Rows are points. The points of each table are mixes of a few directions, plus a little noise. How many directions does each table use, and how many do they share? Where both have some left over, give the other angles between the two spaces (their principal angles), to ten degrees, smallest first.

First (5 x 2)
[[-16  -3]
 [ 30   5]
 [-46  -8]
 [ 63  11]
 [-31  -5]]
Second (5 x 2)
[[-42  -7]
 [ 25   4]
 [ 44   8]
 [ 29   5]
 [-56 -10]]
Directions: first 1, second 1, shared 1

First (7 x 6)
[[-22   0  31 -41  28  12]
 [ -3   5  13  -2  10   3]
 [-14 -21 -16 -37  -9   9]
 [  2 -17 -33  -6 -24  -2]
 [  4 -31 -56 -12 -42  -2]
 [ 10  -1 -15  17 -13  -5]
 [ 24  66  75  80  52 -15]]
Second (8 x 6)
[[-38 -14  -9  30  19 -18]
 [ 25 -80  54   5  24 -50]
 [ 32  51 -15 -36 -33  42]
 [ -6  48 -28 -10 -18  31]
 [  4   5  -2  -4  -4   4]
 [-33  22 -26  16   3   8]
 [ 29 -60  44  -3  15 -35]
 [-15  27 -21   2  -7  15]]
Directions: first 2, second 2, shared 0; angles 80, 80

First (10 x 11)
[[  2  13   4   3 -25  12   6  18 -12  -2   1]
 [  7  49  14   9 -99  48  26  71 -49  -7   6]
 [  3  18   5   3 -37  18  10  26 -18  -2   2]
 [ -2 -15  -4  -3  30 -15  -8 -21  15   3  -2]
 [  0  -4  -1  -1   7  -4  -2  -5   3   0   0]
 [ -1  -7  -2  -1  14  -7  -4 -11   7   1  -1]
 [ -5 -33 -10  -6  68 -33 -18 -49  34   5  -4]
 [ -3 -20  -6  -3  41 -20 -11 -29  20   3  -2]
 [  7  47  14   8 -96  47  26  69 -47  -7   5]
 [ -7 -48 -14  -9  97 -47 -26 -70  48   7  -6]]
Second (11 x 11)
[[ -14    3  -38  -28  -28  -19   -6   -3   70   29   33]
 [  11   -3   31   23   23   16    5    2  -55  -22  -26]
 [  -1   -1   -3   -2   -2   -2    0    0    6    2    3]
 [ -17    4  -49  -36  -36  -26   -7   -4   89   36   42]
 [ -14    4  -37  -27  -27  -19   -6   -2   67   27   32]
 [   6   -2   16   12   11    8    2    1  -29  -12  -14]
 [  24   -6   66   49   48   35   11    5 -121  -50  -57]
 [   3   -1    8    6    5    5    1    0  -15   -6   -7]
 [  17   -4   46   33   34   24    8    3  -83  -34  -39]
 [  -5    2  -16  -11  -12   -8   -2   -1   28   12   14]
 [  -8    2  -24  -17  -17  -13   -4   -2   43   17   20]]
Directions: first 1, second 1, shared 0; angles 80

First (9 x 18)
[[ -21   20   -5    4  -22    4   29   22   34    0   15   15  -31   38
    11    5   45   -4]
 [ -34   65    7    8  -25  -55   -9  -30   60  -59   21   18   -5   24
   -21   12   -4   27]
 [  41   -1   34    3   23   38    9   28  -29   17  -31   45   -7   35
   -36  -28   19    6]
 [  18   -7  -31  -27  -13  -85   31  -22   47  -32    5  -20   44   -5
     7  -44    1   -1]
 [ -43   -6    4   14    1   21  -43  -21  -36    7   23  -35   -5  -34
    30   62  -51   -3]
 [ -36   21  -15   14  -19   28  -18   11   16    5   12   -3  -42  -11
    15   29   26   -2]
 [  13  -61   11  -19   15  -10  -45   25 -104   27   -1  -58   27   -9
    77    2  -47   -1]
 [  40    4   -6    6   23   32   -4  -16   17    3  -36   35    3  -41
   -68  -30    8    3]
 [  23  -36   -1   -4   17   27   52    0   -4   31   -6    7   15    4
   -15   -9    6  -25]]
Second (11 x 18)
[[  8 -26  49 -48  12  13   0 -13  17 -64 -39 -32 -61   2  -9   1  16 -13]
 [ -5   0  -3 -14 -10  24  -8  -8  -3  -1  -2  -4 -13  11  -1  -2   1  11]
 [-12  39 -74  72 -19 -18   0  21 -23  98  58  46  92  -2  14  -1 -24  20]
 [  5 -13  27 -23   8   1   2  -5   9 -34 -21 -14 -29  -2  -4   1   9  -8]
 [ 20 -26  60 -24  33 -36  17   1  22 -66 -38 -24 -40 -20 -10   5  15 -32]
 [ 16  -9  25  13  28 -50  19  13  10 -19  -9  -2   7 -25  -3   4   2 -26]
 [  0  31 -55  80  -1 -50  11  28 -17  82  53  45  94 -17  12   1 -22   3]
 [  0   3  -7  12   1  -6   3   4  -3  11   6   5  12  -3   1   0  -3   1]
 [ -6 -18  27 -56  -8  49 -14 -22   8 -47 -31 -29 -64  18  -6  -3  14   6]
 [-23  29 -69  23 -41  46 -22  -4 -25  72  41  26  41  25  11  -7 -17  40]
 [ -1 -11  20 -34  -3  26  -7 -11   5 -32 -21 -19 -40  10  -4  -1  11   1]]
Directions: first 6, second 2, shared 0; angles 60, 80
